Every row gives one point. The points of each table are mixes of a few directions, plus a little noise. How many directions does each table use, and how many do they share? Where both have some left over, give the other angles between the two spaces (their principal angles), to ten degrees, smallest first.
In the rows, zero is written as 128.

First (4 x 3):
[[131 100  76]
 [ 94 117 157]
 [ 99 140 190]
 [190 156  89]]
Second (7 x 3):
[[217  19 191]
 [100 162 109]
 [116 143 120]
 [118 140 121]
 [120 138 122]
 [106 156 112]
 [120 138 121]]
Directions: first 2, second 1, shared 0; angles 90

First:
[[ 75 148  92 100 136 144]
 [110 128 185 215  98 155]
 [222 105 116  77 148  73]
 [101 135 127 135 104 148]
 [117 124 150 124 100 190]
 [187 106 120 104 206  73]
 [ 82 149 103 139 109 113]]
Second:
[[ 82 161  92 156  73  57]
 [ 64 152 115 137  62 181]
 [112 143 144 148  80  54]
 [127 130 124 133 148  87]
 [143 119 102 116 188 153]
 [172 115 135 121 112 149]
 [144 109 120 104 212 189]
 [172  98 196 115 187  97]
 [135 127 123 123  90 184]]
Directions: first 4, second 4, shared 3; angles 60

First, 9 rows:
[[157 156 172 133 152 155 124 159 156]
 [ 93 118 100 107 105 131 123  86 118]
 [135 117 104 124 145 127 122 166  98]
 [160 133 166 163 132 104 148 135 156]
 [ 99 108  70 100 127 134 111 135  81]
 [ 42 117  48  53  95 170  92  67  85]
 [164 152 193 161 132 121 145 128 179]
 [161 163 201 150 135 141 139 126 187]
 [143  89  97 159 129  69 148 151  93]]
Second:
[[147  70 181 123 136 149 151 113  85]
 [100 210  56 136 117  99  93 149 187]
 [142  83 167 123 132 144 149 114  95]
 [ 85 249  21 139 114  87  78 160 216]
 [119 153 106 131 126 121 117 135 146]
 [144  88 164 125 133 142 146 118  97]
 [146  72 177 122 136 147 152 112  89]
 [119 156 103 130 126 117 116 135 148]
 [143  83 168 124 132 146 147 116  94]
 [131 118 136 128 129 130 132 124 122]]
Directions: first 3, second 1, shared 0; angles 80

First (8 x 12):
[[160 117 139 150 121 112 134 140 153 135 128 146]
 [128  85  97 104  95 148 120 122 138 114 141 115]
 [164 119 135 152 130 113 138 107 174 119 128 123]
 [  7 207 105  72 156 167  93 105   9  94 121  80]
 [142 135 146 143 140 116 138 143 134 149 123 147]
 [170 127 143 165 119 100 130 126 163 114 126 139]
 [ 94 138 126  96 162 153 141 118 111 158 124 115]
 [159  98 132 142 100 115 128 163 142 140 132 160]]
Second:
[[ 86 131 100  93 130 158 117  96 107 106 133  89]
 [154 146 138 180  64  79  85 186  92  78 128 177]
 [148  81 111 111 119 146 141 107 175 135 138 113]
 [148 117 141 133 150 124 149 127 158 162 126 138]
 [ 38 192 118  83 174 161 116  94  52 115 120  85]
 [120 106 103 109 110 143 122 110 136 107 137 105]
 [158 118 153 141 161 121 161 137 166 176 121 149]
 [103 139 115 112 125 138 117 118 104 110 131 111]
 [156 109 141 137 147 126 154 130 167 166 127 143]
 [165 136 155 177 102  87 119 177 129 123 125 178]]
Directions: first 4, second 3, shared 3

First (8 x 14):
[[112 112 121 130 144 132 142 162 117 136 144 142 134 148]
 [ 70 130 150 183 177 133 144 166  69  96 161  96 155 167]
 [114 105 110 136 149 124 137 162 108 127 151 131 140 130]
 [194 110  88  61  78 120 115 103 194 172  99 174  99  82]
 [132 121 123 114 126 132 132 136 139 143 127 147 122 138]
 [141 240 244 114  76 170 113   7 181 126  45 116  88 183]
 [117  84  79 151 156 103 129 174  91 112 170 112 154  94]
 [146 124 109 135 121 110 113 113 124 114 129 105 132  81]]
Second (8 x 14):
[[123 165 157 129 109 172 170  73 194 134  70 144 165 137]
 [120 116 118 136 140 124 131 146 115 124 141 126 135 126]
 [142 136 135 115 116 121 110 117 128 132 125 127 105 128]
 [112 154 148 139 121 171 178  89 184 130  80 142 177 136]
 [ 68 103 104 180 175 164 210 165 138 113 130 134 228 131]
 [136  88  97 125 147  78  78 186  55 122 191 110  84 118]
 [195 160 158  69  74  92  41  81 124 145 119 123  20 125]
 [127 102 107 131 144 101 106 166  86 123 166 118 111 122]]
Directions: first 3, second 2, shared 1; angles 70
